Every row gives one point. Each copy is the shape, with its points in the same order, turned, moved and blurred by noise. Is it also mirrored, or only turned?
(in the rows, 128 means zero)

Shape (9 x 3):
[[ 59  78 132]
 [ 88  98 158]
 [ 98 158 140]
 [157 164  86]
 [123 139 138]
 [ 91  91 165]
 [105 127 150]
 [160 187  89]
 [193 168  96]]
Copy 1 (9 x 3):
[[152  79  64]
 [156  92 106]
 [160 160 108]
 [ 88 186 129]
 [137 141 129]
 [156  80 111]
 [154 123 118]
 [100 204 135]
 [ 81 191 165]]
Copy 1 is: mirrored
Copy 2 (9 x 3):
[[130  99 209]
 [112  88 172]
 [114 140 134]
 [185 148  93]
 [132 115 123]
 [110  79 170]
 [117 107 143]
 [175 162  76]
 [188 132  58]]
Copy 2 is: mirrored
Copy 3 (9 x 3):
[[171  91 200]
 [147  85 161]
 [113 140 146]
 [157 187  99]
 [138 132 126]
 [147  77 158]
 [134 114 141]
 [140 199  89]
 [158 184  61]]
Copy 3 is: mirrored

Shape (8 x 3):
[[ 80 172 122]
 [165 112 130]
 [ 67 184 121]
 [157  36 135]
 [135  88 116]
 [ 99  90 164]
 [126 130 111]
 [102 122 103]]
Copy 1 (8 x 3):
[[138 194 101]
 [120 111 163]
 [126 216  87]
 [179  78 188]
 [152 112 145]
 [179 150 162]
 [131 131 120]
 [150 141 101]]
Copy 1 is: mirrored
Copy 2 (8 x 3):
[[ 97 161 151]
 [161  83 121]
 [ 87 174 156]
 [149  48  55]
 [124  77  99]
 [132 130  68]
 [123 103 136]
 [ 96 110 123]]
Copy 2 is: mirrored
Copy 3 (8 x 3):
[[104  91  56]
 [136 156 136]
 [102  92  47]
 [ 89 184 186]
 [ 99 157 122]
 [ 62 119 138]
 [125 150  98]
 [ 96 145  82]]
Copy 3 is: mirrored

Shape (8 x 4):
[[180 103 128 187]
 [134 139 144  86]
 [164 164 166 122]
 [143 122  73 131]
 [116  81 131 114]
 [ 84 176  76 185]
 [121 102 156 146]
 [ 71  62 160  89]]
Copy 1 (8 x 4):
[[167  80 144 184]
 [157 159 167  99]
 [186 162 173 150]
 [146 112  97 121]
 [118 105 168 103]
 [ 95 164  78 180]
 [123 116 179 147]
 [ 81 115 205  75]]
Copy 1 is: only turned
Copy 2 (8 x 4):
[[120 129 107 198]
 [ 85 131 142  93]
 [ 93 175 147 129]
 [136 105  84 118]
 [ 94  74 139 127]
 [217 124 139 115]
 [104 103 159 155]
 [ 71  40 180 108]]
Copy 2 is: mirrored
Copy 3 (8 x 4):
[[ 81 136 138 196]
 [126 146 111  95]
 [128 168 155 112]
 [116 157  71 167]
 [120 100 100 125]
 [189 184  93 195]
 [132 110 130 142]
 [159  57  90  96]]
Copy 3 is: mirrored

Shape (11 x 6):
[[ 92 123 131 174 115 153]
 [132  91 138 117 124 138]
 [103 169 178  82  63 141]
 [145 109 153  96 194  99]
 [135 173  77  77 153 127]
 [174  67 105  95 180 179]
 [106  68  96 178 156  80]
 [121  91 178  71 116 154]
 [169 162 168 158 116  83]
 [182 136  76 166 138 102]
 [127 119  93 130 166 101]]
Copy 1 (11 x 6):
[[104 163 137 171 125 138]
 [161 130 155 123 128 140]
 [ 99  92 137 120  58  77]
 [140  99 172  92 200 125]
 [132  64  84 141 168 110]
 [201  86 148 121 165 201]
 [155 204 133 134 194 132]
 [140  99 163  78  94 148]
 [129 120 183 163 152  56]
 [175 124 125 199 197  96]
 [142 127 117 137 192 127]]
Copy 1 is: mirrored
Copy 2 (11 x 6):
[[ 75 119 154 159 128 149]
 [142  80 152 134 137 147]
 [128 126 201  95  62 101]
 [158  88 131  89 192 107]
 [150 138  78  79 113 129]
 [191  88 118 121 178 199]
 [ 90  58  91 173 180 119]
 [156  67 195  94 121 141]
 [139 144 156 160 145  57]
 [150 139  77 178 147 111]
 [122 100  84 124 159 120]]
Copy 2 is: only turned
Copy 3 (11 x 6):
[[123 110 148 176  88 143]
 [112 110 177 108 123 133]
 [146 177 167  82  46 113]
 [156  85 154  84 172  93]
 [138 148  86  73 152 143]
 [123  89 186  84 189 184]
 [ 71  60 123 167 152 103]
 [134 106 203  67  89 132]
 [135 171 164 147 139  61]
 [ 95 158 124 154 193 121]
 [116 103 110 116 156 113]]
Copy 3 is: mirrored

Shape (11 x 6):
[[247 127 155 101 153 112]
 [140 113  68 143 139 151]
 [ 83 127 141 173 151 132]
 [ 80 139 140  94 104 131]
 [202 129 110 161  98 137]
 [ 85 153 123 110 111 222]
 [196  70 124 119 141 113]
 [164 141 106 113 116 108]
 [ 90 148  67  85 128 120]
 [ 83  76  83  95 166 137]
 [ 83 104 177 131 105 114]]
Copy 1 (11 x 6):
[[226 135  90 146 110 177]
 [ 93 121  61 101 132 135]
 [ 90 148 132 134 167  92]
 [ 95 137 165  76 121 118]
 [115 168  70 145  91 171]
 [ 40 128 151  73 171 180]
 [171 101  90 138  84 134]
 [142 156  91  87 112 137]
 [101 140  98  26 146 104]
 [ 98  72 102  70 146  85]
 [102 140 177 121 117  92]]
Copy 1 is: only turned
Copy 2 (11 x 6):
[[181 166 179 101  81 167]
 [ 76 125 116 150  95 112]
 [100 153 102 160 184 115]
 [104 107  79  92 177 128]
 [156 118 119 164  73 146]
 [ 62 145  33 110 141 176]
 [129 114 190 133 105 147]
 [142 123 120 103 106 110]
 [ 76 117  85  78 133  77]
 [ 36 117 141 103 156 108]
 [126 103  98 132 207 136]]
Copy 2 is: mirrored

Shape (12 x 8):
[[ 97 134  95 139 159 134  67 119]
 [ 97 107 103 136 126 179 128  91]
 [ 61 181 126 159 169 130  83 157]
 [148  51 200 111 102  77 176 151]
 [180 135 164  90 116  55 163 127]
 [140  97 136 179  86 161  83 107]
 [144 116 167  77  83 121 127 166]
 [119 149 129 144 182 168 115 164]
 [131 133 139 155 160 135 120 179]
 [146 108 117 134 153 135 110 160]
 [ 84 180  61 191 151 165 134 158]
 [172 107 210 105 103 116 153  99]]
Copy 1 (12 x 8):
[[104 130  85  99 136 146  55 103]
 [114  96  95 146 101 172 111  95]
 [ 58 170 119 123 144 165  36 120]
 [112 100 175 126 163  79 201 174]
 [125 181 141 111 134  66 190 135]
 [160  86 162 138 115 134  76 106]
 [125 144 170  77 117 134 163 158]
 [117 166 107 142 169 188  90 128]
 [119 163 126 133 173 152  99 157]
 [141 142 104 118 157 142 107 148]
 [100 172  77 189 104 182  43 146]
 [131 131 189 122 145 106 192  94]]
Copy 1 is: only turned
Copy 2 (12 x 8):
[[112 172  98 119 168 134  98 138]
 [110 138 133 101 168 188 132  99]
 [ 71 192 135 126 155  84 139 148]
 [167  15 146 107 132  99 179  94]
 [225  88 132 140 104  88 152 103]
 [103  85 147 143 115 187 116 144]
 [181  85 144  78 100 121 161 158]
 [124 159 161 118 199 120 150 164]
 [129 116 146 137 181 108 166 167]
 [141 115 119 126 189 130 142 160]
 [ 88 215 121 140 174 158 193 145]
 [194  61 186 114  98 116 121  94]]
Copy 2 is: only turned
Copy 3 (12 x 8):
[[131 138 117  97 155  84  65 114]
 [123 143 124 137 144 154  98  91]
 [102 151 164 129 152  46  76 145]
 [165  39 135 119  78 139 199 174]
 [195 121 106  93  92  99 202 187]
 [165 111 128 149  80 132  62 100]
 [142 109 135  90  72 145 131 200]
 [134 131 136 149 176  99  79 171]
 [142 104 128 144 141  86  96 180]
 [153  98 106 118 140 104  88 157]
 [ 82 173  91 187 159  73  70 133]
 [209 112 161 123  86 153 177 161]]
Copy 3 is: only turned
Copy 4 (12 x 8):
[[113 140 106 189 174 152  65 160]
 [148 113 124 188 153 170  59  87]
 [ 57 158 140 199 190 148 100 157]
 [135  36 149  94 142 147 188 140]
 [143 126 106  90 150 126 196 147]
 [168 104 130 220 127 197 109 151]
 [132 110 149  97 134 205 142 149]
 [113 144 186 174 194 134  86 142]
 [116 126 177 170 166 141 116 168]
 [138 117 158 150 150 129  82 161]
 [ 81 174 168 219 129 102  69 107]
 [176  84 127 116 162 183 185 103]]
Copy 4 is: mirrored

Shape (13 x 9):
[[152 110 126 101 109  96 149  52 147]
 [158 142 157  88 122 208  40  86 118]
 [133 113 158 223 102  63 163  90 115]
 [162 127  71  99 110  50 142 101 114]
 [140 113 104 125 158  92 132 156 147]
 [146 137 149 106 173 103 153  81 115]
 [151 138 140  94 102  51 112 142 142]
 [154 189  71 119 115 150 161 152 111]
 [115 103  70  84 104  65 156 138 116]
 [106 131 155 121 122  61 141 129 115]
 [143 121 131 140  97  81 171 141 138]
 [ 91 120 147 134 202  73 162 151 131]
 [ 27 130  65 156 114  87  81 148 205]]
Copy 1 (13 x 9):
[[179  50  88 118 131 150 157 107  85]
 [203 153 133 153  98 205  89  63 146]
 [205  68 111 198 163  95 165 196 103]
 [133  91  40 116 130  94 153  99  86]
 [141 138  89 122 174 104 154 126 145]
 [163 117 117 108 154 150 144 141  72]
 [147 102 114 112 117  73 138 112 119]
 [130 179  51 159  84 141 172 139 118]
 [ 79  90  63 145 137  93 155  97 117]
 [128  98 130 145 135  90 126 152 103]
 [140  97 102 146 134  90 186 149 120]
 [104 130 137 117 199 118 130 186 117]
 [101  76  49 132 130 105  70 176 227]]
Copy 1 is: mirrored
Copy 2 (13 x 9):
[[148 104 158 123 169 122 178  98 160]
 [155 144 199 134 137 176  60  58  85]
 [169 121  97 221 118  81 191 140 153]
 [156 108 144  86 164  75 160 166 143]
 [149 121  70  98 140 111 129 130 120]
 [166 135 118 129 188 107 170  87  99]
 [158 136 124  88 113  59 134 106 149]
 [126 199 131  96 142 139 143 180  95]
 [103  96 120  73 137  75 165 160 122]
 [133 131 106 134 128  53 159 100 118]
 [142 138 103 122 104  96 183 134 142]
 [130 130  29 128 162  78 157  94  90]
 [ 37 119  60 138 139  91  63 140 187]]
Copy 2 is: mirrored
Copy 3 (13 x 9):
[[159 112 132  90 147  90 157  90 132]
 [134 182 160  89 155 191  55  62  98]
 [ 99  95 173 201 115  69 188  95 107]
 [167 142  79 114 115  60 156 127  94]
 [151 125  96 165 131 122 125 161 126]
 [143 132 133 118 171 142 183 128 102]
 [126 162 129 116 127  68 120 169 123]
 [171 190  92 149  59 161 155 117 122]
 [145 108  64 107  83  84 141 157 109]
 [ 89 127 131 126 123  98 158 158 115]
 [140 118 143 150  90  89 157 150 130]
 [100 102 101 167 158 146 175 191 128]
 [ 60 121  35 176 108  99  84 114 210]]
Copy 3 is: only turned
Copy 4 (13 x 9):
[[176  90 130 107  83 157 170  61 155]
 [108  75 184  86 118 179  34  76 125]
 [196  85 175 218  88 135 198 112 134]
 [184  87  80 121  82  90 168  77 117]
 [164 117 124 126 133  82 141 138 151]
 [161 114 152 113 153 140 168  77 125]
 [160 116 145  98  66  78 151 103 114]
 [149 159  73 165 119 135  95 114  90]
 [133  96  60 119  83  85 177 128 134]
 [132 113 158 136  97  95 193 115 121]
 [178 124 121 149  79 118 170 137 130]
 [123 129 154 144 170  84 199 138 147]
 [ 79 128 128 190  65  47 118 118 231]]
Copy 4 is: only turned

Shape (14 x 9):
[[132 116 157 106 119 122 133 108 132]
 [176 129 120 113 113 143 140 110 151]
 [127 116  99 104 131 130 106 110 125]
 [125 126 113 130 108 137 121 134 144]
 [144 113 106 133 161 137 125 132 140]
 [145 137 155 138 109  92 129 114 136]
 [130 141 157 138 139 148 107 117 131]
 [127 151 141 137 100 146 105 133   7]
 [173 133 121 133 138  44 120 115 151]
 [141 125 152 116 114 107 153 177 116]
 [142 130 102 106 184 139 123 160 150]
 [129 158 146 122 103 116 191 108 122]
 [149 128 139 125 107 145 111 141 128]
 [144 115 140 143  99 146 167 110  94]]
Copy 1 (14 x 9):
[[151  99 130 126  95 146 128 113 135]
 [152 139 107 126 102 159 144 150 149]
 [116 132 107 119 115 119 106 127 143]
 [113 122 134 132 104 128 133 148 149]
 [133 129 117 130 154 118 136 138 156]
 [162 119 153 128  79 116 149 128 131]
 [149 120 162 147 126 138 116 134 117]
 [113 102 116 120 111 106 131 154  11]
 [186 143 135  98  89  70 155 123 166]
 [139  68 141 100 109 124 167 152 130]
 [136 122 130  96 180 124 124 150 170]
 [135 125 153 100  84 164 184 108 118]
 [139 109 130 135 106 137 124 167 127]
 [125 108 113 145  99 147 176 127  98]]
Copy 1 is: only turned
Copy 2 (14 x 9):
[[122 121 145 104 109 124 136 128 127]
 [137 142 114 126  78 104 135 104 127]
 [109 147  95 103 128 132 119 121 122]
 [117 147 112 134 109 138 114 132 148]
 [137 134  98 130 140 108 124 100 143]
 [110 133 160 149 104 113 126 127 114]
 [138 131 145 127 129 145 105  98 136]
 [112  95 110 147 126 237 135 120  73]
 [ 94 147 136 165 126  62 121 128  83]
 [153 100 129 154 116 127 141 170 124]
 [167 142  84 128 158  97 111 121 135]
 [141 155 159 138  97 141 183 138 120]
 [137 118 117 135  97 143 108 122 130]
 [116 111 127 137  91 162 174 108 135]]
Copy 2 is: only turned

Shape (17 x 11):
[[ 95 144 148 143 157 119 135 131 120 161 116]
 [109 141 128 141 159  64 109 109  86 145 132]
 [100 167 138 136 139 105 168  87 153 123  51]
 [139 140 186 173 111 111 129  95 131 129 161]
 [100 109 160 143 146 109 110 100 129 121 169]
 [ 68 165  92 145 136  89 193  76 100 113 100]
 [107 163 149 147 130 177 134 131 152 159 137]
 [ 88 123 122 192  86 138  98 142 146 122 127]
 [118 143 127  69  45 156 154 165 110 108 161]
 [160 143 155 105 107 194 125 128 108 136 129]
 [157 145 109 109  18 137 185 179 124 135 166]
 [142 202 132 133 147 151 115 118 141 124 122]
 [153 126 148 146 127 121 136 143 166 113 183]
 [144 119 102 176 116 148 180 112 148 143 127]
 [139 143 157 169 165 124 144 159 117 106 122]
 [162 128 118 101 175 103 147 128 126 172 108]
 [119 125 130 113  58 165 149 198 111 185 173]]
Copy 1 (17 x 11):
[[ 95 153 154 131 157 152 121 118 133 171 141]
 [ 88 158 143 122 188  91  97  96 119 156 169]
 [112 172 100 118 169 154 129  81 146 180  77]
 [ 96 171 154 152 106 101 155 103 164 140 152]
 [ 89 142 178 128 153 122 135  88 164 114 165]
 [ 43 193  74  94 187 133 151  91 114 151 119]
 [108 159 144 122 115 184 133 132 168 160 156]
 [ 64 116 117 164 112 151 120 134 165 103 130]
 [111 128 137  26  85 133 147 180 123 105 120]
 [167 142 145  96  83 159 138 116 124 127 153]
 [125 119 106  70  82  99 184 213 125 128 124]
 [148 196 115 123 127 148  99 116 156 141 139]
 [133 156 161 124 143 117 165 144 181 101 158]
 [117 134  90 147 140 155 198 128 140 140 150]
 [130 186 165 165 156 139 135 122 116 112 128]
 [168 138 127 109 197 128 130 118 118 183 150]
 [109  90 158  79  85 151 151 213 124 145 162]]
Copy 1 is: only turned
Copy 2 (17 x 11):
[[ 80 174 135 153 123 125 151  99 137 157 116]
 [120 177 114 144 146  77 152  78 110 134 127]
 [ 54 173 127  93 151  99 185 136 184 154 141]
 [136 142 169 158  74  90 166 101 166 145 155]
 [117 134 144 153 112 106 120  62 149 141 151]
 [ 64 175  82 104 154 109 211  91 132 151 187]
 [ 90 177 145 145  79 165 140 125 153 160 137]
 [ 73 135 130 166  76 108 113 153 128 136 180]
 [101 113  89  96  21 164 167 113 123  82 118]
 [124 144 166  91  60 167 150 133 129 139 109]
 [128 111  65 131   7 153 203 158 134 110 120]
 [119 210 151 115 107 139 145 139 160 119 144]
 [147 124 132 175  90 141 137 119 178 120 142]
 [113 121 110 144 107 151 175 155 153 186 166]
 [104 143 162 169 140 140 173 135 136 115 131]
 [133 156 107 123 154 136 157 122 143 162  78]
 [100 123  90 162   7 169 156 128 104 139  92]]
Copy 2 is: mirrored

Shape (17 x 12):
[[103 126 176 124  83 102 173 125 158 121 206 125]
 [121 113  78 146  83 168  85 119 144  72 205 148]
 [151 165 171  85 162 107 171 167  84 155 173 119]
 [133 182 170 120  77 143 119 123 199  92 117  85]
 [ 71 179 148 126 145  92 159 147 180 144 108 142]
 [111 131  84 111 140  77  90 101 127 184 122  81]
 [138 115 147 151 135 156 194 102 124 166 175 145]
 [148 191 182 109 182 173 176 163 146  76 154 144]
 [ 92  96  93 169 100  66 115 124 104 177 105  80]
 [ 77 113  72 154  81 139  90 149 147  88  92 117]
 [161  88 165 143 167 145 105 163 113 121 117  89]
 [107 187 150 164 168  72 180 135 168 120 126  77]
 [106  82  92  72 168 160 110 110  89 123 139  65]
 [182 105  75  95 101  88 194  62 179  81 174 110]
 [141 119 167 119 170 170 100  60  78 111 100 155]
 [179 108  97 125 110  74 106 148 179 162 149  67]
 [119 139 175 120 153  78 111 145 154 167 140 124]]
Copy 1 (17 x 12):
[[123 101 150 113 126 105 191 180 126  77 144  50]
 [111 166  98 187 139 186 134 176 128 121 176  51]
 [173  91 177 105 141 118 167 164  64 113  99 150]
 [142 122 114  96 143 107 125 218 200 151 113  78]
 [127  89 107  88  86 105 208 157 164 150 117 138]
 [ 74 172 125  91 135  97 143 104 108 172 122 134]
 [182 145 173 130  79 128 162 121 119  85 131  86]
 [208  87 160 129 128 183 182 207 152 128  96 136]
 [ 67 134 108 134 120  60 123  71 120 141 115 113]
 [ 74 115  59 159 104 146 102 137 171 161 138  97]
 [138 103 194 168 150 127 100 130 154 150 129 151]
 [138  97 139 107 133  89 215 135 173 159  57 106]
 [ 68 152 180 115 128 194  95 118 105 143 103 132]
 [152 144 127  63 182 180 166  98 135 126 145   9]
 [151 180 149 130 134 172 108 131 170  73 125 189]
 [120 130 150 105 174  80 132 117 114 203 158  71]
 [120 115 159 108 137  81 178 154 136 142 153 152]]
Copy 1 is: only turned
Copy 2 (17 x 12):
[[139 116 149 189 110  66 124 137 191 124 163 154]
 [200  46 156 139 154 104  90 160 137  45 163 157]
 [ 92 147 146 132 114 128 179  90 172 107 181  75]
 [161 195 110 171 141 100 131 166 138  70 125 189]
 [110 160  80 131 166 102 108 126 153 166 154 147]
 [137 157 137 125 149  72  75 124  61 122 150  61]
 [120  77 138 130  78  96 141 106 169 126  99 123]
 [116 146 109 105 163 155 184 118 227  78 138 143]
 [149 119 143 184 146  80  86  90  47 152 137  95]
 [183  99 112 173 193 140  70 145  74 109 136 156]
 [160 124 172 150 172 150 191 134 106 115 111  94]
 [140 179  85 150 177  70 136  75 162 132 128 120]
 [121 115 184 148 157 152  85 147 115  70 103  46]
 [236 139 135 139  71  93  53 119 201  84 123  98]
 [120 125 213  69 143 159 124 112 125 108  92 139]
 [207 152 111 162 111  73 132 149  91 113 155  60]
 [125 158 141 127 152  83 157 140 124 164 163 113]]
Copy 2 is: mirrored
Copy 3 (17 x 12):
[[120 130  87 122 106 124 107  63 161  67 192  95]
 [199 101  66 102  53 149  59 133 148  88 115 108]
 [ 78 156 143 112 150 106 143 150 158 126 180 126]
 [148 183 129 135  47  73  97  58 124 117 133  61]
 [ 76 170 142 119  93  91 113  56 115  70 114 157]
 [ 95  91 110 196  88 117 133 106 121 147  87 152]
 [128 107 137  97 114 165 123 101  94  99 198 132]
 [129 195 198  59 114 109  87 128 148  91 156 100]
 [105 117  60 190 100 160 172  85  96 122  84 142]
 [160 147  64 114  38 142 127  85 119 104  41 124]
 [167 159 136 114 157 146 138 106 124 168 100 108]
 [ 86 198 171 181 104 137 125  75 131  74 128 122]
 [113  69 140 108  94 168 135 126 168 176  74 103]
 [187  73 163 168  37 129 159 100 177  61 172 106]
 [139  82 162  81 138 118 118 139  64 123  88  68]
 [171 135 106 207  90 110 143  84 158 157 136 154]
 [107 143 120 151 151  82 114  76 127 120 129 143]]
Copy 3 is: mirrored

Shape (17 x 12):
[[104 113 168 162 182 117  84 183 101  76 105 185]
 [188  98  93  92 128 159 120 126 131 157 189 115]
 [113  76 140 140 154 101  81 187 111  89  90  93]
 [136  59 105 154  93 141 152 106 148  98 182 124]
 [ 95 127 152 122 189 101  78  89 110 109 165  91]
 [100 168 145 152  84  74 100 146 166  89 140 189]
 [116 155 173 120 113 118 181 122 184  90 129 180]
 [ 94 115  86 128 138 152  81 167  77 135 145 194]
 [203  61 140 138 170 156  76 152  96  98 167 129]
 [149 171  82 166  95 175 184 147  88  68 124 124]
 [187  96 140 124  78 115 121 114  99 101 106 162]
 [101 104 138 140 173  95 160 115 143 168 168  91]
 [116  76 182 185 162 157  78 158 127 170 189 130]
 [167  74 109 155 165 118  98  90  88 114 138 176]
 [184 121 106 127  96 171 117  97 193 153 137 124]
 [ 93 160 151  77  98 175 143 136 172 167 103  87]
 [115  83 172 159 133  94 139 134 155 141 117 122]]
Copy 1 (17 x 12):
[[151 102 128 153 173 140  28 193  63 150 151 138]
 [134 104 155 119  98  99 162 108 154 197 165 122]
 [192 104 133 106 190 140  79 186 123 151 113 157]
 [113  76 116  99 158 148 157  85 124 148 180 175]
 [185 141 181  99 134 157  81 114 103 105 155  98]
 [138 154  78 195 172 127  56 103 126 115 177 171]
 [ 68 150  89 152 124 138  84 148 138  92 189 173]
 [159 121 101 148 127  93  86 123  40 202 136 131]
 [162  36 183 124 143 119 105 159 121 192 183 119]
 [109  73  19 117 148 109 139 146 121 133 160  79]
 [137  52 111 142 132  67  95 131 145 122 152 173]
 [105 162 181 109 160 149 145 120 116 119 122 121]
 [151  98 197 184 151 180 143 144  68 168 145 138]
 [124  50 165 113 142  95  66  97  89 157 148 128]
 [105  87 118 151  85 147 138  91 189 167 137 147]
 [136 172  87 142  62 154 155 161 157 120 100 150]
 [112 119 157 142 170 151 111 144 129 110 114 176]]
Copy 1 is: mirrored
Copy 2 (17 x 12):
[[ 17 126 136  72 163 134  90 123  86 122 135  92]
 [148  94  94 136  82  94 196 123  68 136 185 108]
 [ 79 153 151  27 146 110 141 145  94 153 123 126]
 [146  75 120  89  77  48 129  92 101 103 152 140]
 [116  75  53  42 155 147 157 111 112 147 129 108]
 [ 57 105 126 126 110 136  86  72 185 153 159 136]
 [ 75 114 100 161  96  95 107  94 187 100 112  98]
 [ 62  96 144 135 156 150 122 111  50 117 171 161]
 [ 95 122 113  62 103 105 155 118  28 130 198  57]
 [158 146 150 132 141 107 113 134 133  36 196 132]
 [141 169 129 112  80 118  95  81  94 136 161  94]
 [140  44 112 101 145  98 159 136 127 160  91 102]
 [ 71  22 164  68 108 141 156 108  70 126 136  69]
 [122 101  85  93 120 111  77 109  39 149 165  97]
 [141  94 101 136  24 117 145 149 112 120 158 120]
 [124 124 121 142  74 160 203 149 156  91  74 144]
 [101  90 145  81 106 104 113 125 133 155  81  95]]
Copy 2 is: mirrored
Copy 3 (17 x 12):
[[151 186 187 119 113 204 174 157 123 113  79 175]
 [145 143 139  95 144  75 140 158 143  87 189  73]
 [135 167 195 140 176 137 165 192  68 130  92 146]
 [ 95 141 157  58 119 133 103 193 124 131 142  66]
 [120 172 110  79 128 131 181 131  43 132 133 153]
 [114 147 133 123  73 159  72 149 102  89  56 140]
 [111 130 126  86 132 153  78  98 156 113  64 123]
 [193 138 148 138  74 145 178 181 140 100 130 119]
 [141 217 210  82 150 131 177 166 107  66 178  97]
 [116 173 174 162  98 124 119 123 170 191 124  50]
 [144 220 157 100 128  87  97 176 148 112  84  91]
 [ 88 105 116  76 154 116 138 165 106 145 165 158]
 [154 134 212  53 102 143 146 162  95 105 183 180]
 [154 231 128  77 114 140 149 193 137 115 151 113]
 [175 144 133  88 161 101  57 134 131 105 169  85]
 [187  70 134 112 167  70 103  94 118 145 107 123]
 [117 135 168  75 156 122 106 173 110 140 112 175]]
Copy 3 is: mirrored

Shape (15 x 12):
[[138 183 129 157 106  86  90  75 107 119 170 134]
 [136 133 109 139 103  72 176  75  80  97 115 122]
 [106 159 129  95 159 131 140  54 158  86 123  87]
 [117 159 127 139 129  99 211 181 127 136 128 197]
 [132 127  64 128 122 159 106 120  80  89 249 133]
 [106 197 145  69 127 113  97 226 114 106 128 118]
 [113 117 140 175 144  82 115 131 102 150 103 130]
 [ 82 117 157 117 134 153 103 161 149 176 124 125]
 [116  96 168 123 108 180 121 172 134 170 136 149]
 [158  74 169 100 176 147 133  34 141  88 154 167]
 [ 58 212 174 149 174 148 106 161  70 160  99  60]
 [155 190  97 100 182 129 137 167 125 131 124 117]
 [ 81 163  66  84 166 135  49 116  69 118 159 130]
 [129 175 121 173 108 152  93 147 126 106 112 157]
 [155 171 156  89 145 156 137  62 120 128 124 127]]
Copy 1 (15 x 12):
[[137  99 156 128  97  99 139 159 208 153 153 169]
 [123 113 127 191 168  77 146 114 192 151  96 119]
 [151 158 125 176 130 164 113 119 168 150  88 193]
 [ 82 115  71 148 133  40  86 133  77 139 115 121]
 [146  55 102 110  66 159 177 167 169 126  75  98]
 [105 148 144  70 159  93 114 192 106  55  90 164]
 [142 116 145 112 189  87 129 135 129 178 148 137]
 [116 151 168  89 135 129 130 135  53 145 151 140]
 [106 120 146 101 113 140 132 114  53 111 169 115]
 [217 121 105 160  98 149 117  44 136 130 136 174]
 [102 113 165 121 215 122 167 215  75 146 131 223]
 [149 163  85 146 154 105 110 208 104 109 116 140]
 [195  91 186 111 113 120 165 207 131 126  59 156]
 [117  84 156 129 137 117  68 180 132 127 150 136]
 [149 145 129 196 111 136 146 131 134 113 141 190]]
Copy 1 is: mirrored
Copy 2 (15 x 12):
[[164 165 118 163  77 165 146  99  95 128  91 125]
 [184 145  69  99 143 167 145 118 140 146 138 136]
 [104 212 104 167 185 167 137 126 150 138  96 164]
 [130  97 119 116 113 110  61 100 145 165 191 167]
 [127 109 109 163 157 205 107 103  35 160 112  55]
 [ 96 109 174 166 118 107 124 161  92 228 116 184]
 [127  99 130 131 102 139 147 143 145  93 152 149]
 [ 50 120 152 172 118 100 118 150 153 128 127 111]
 [ 69 112 145 145 129  70  96 148 116 117 137  82]
 [145 197 129 161 222 117 140  71 119  75 154 100]
 [ 22 108 150 110  93 149 172 137 126 144  67 201]
 [ 96 154 179 133 137 180 106 148  95 173 162 180]
 [117 110 184 186 152 220 156 117 121 169  76 101]
 [144 121 156 128 104 127  85 152  98 116  78 147]
 [114 217 155 118 153 140 132  95 125 136 114 126]]
Copy 2 is: only turned
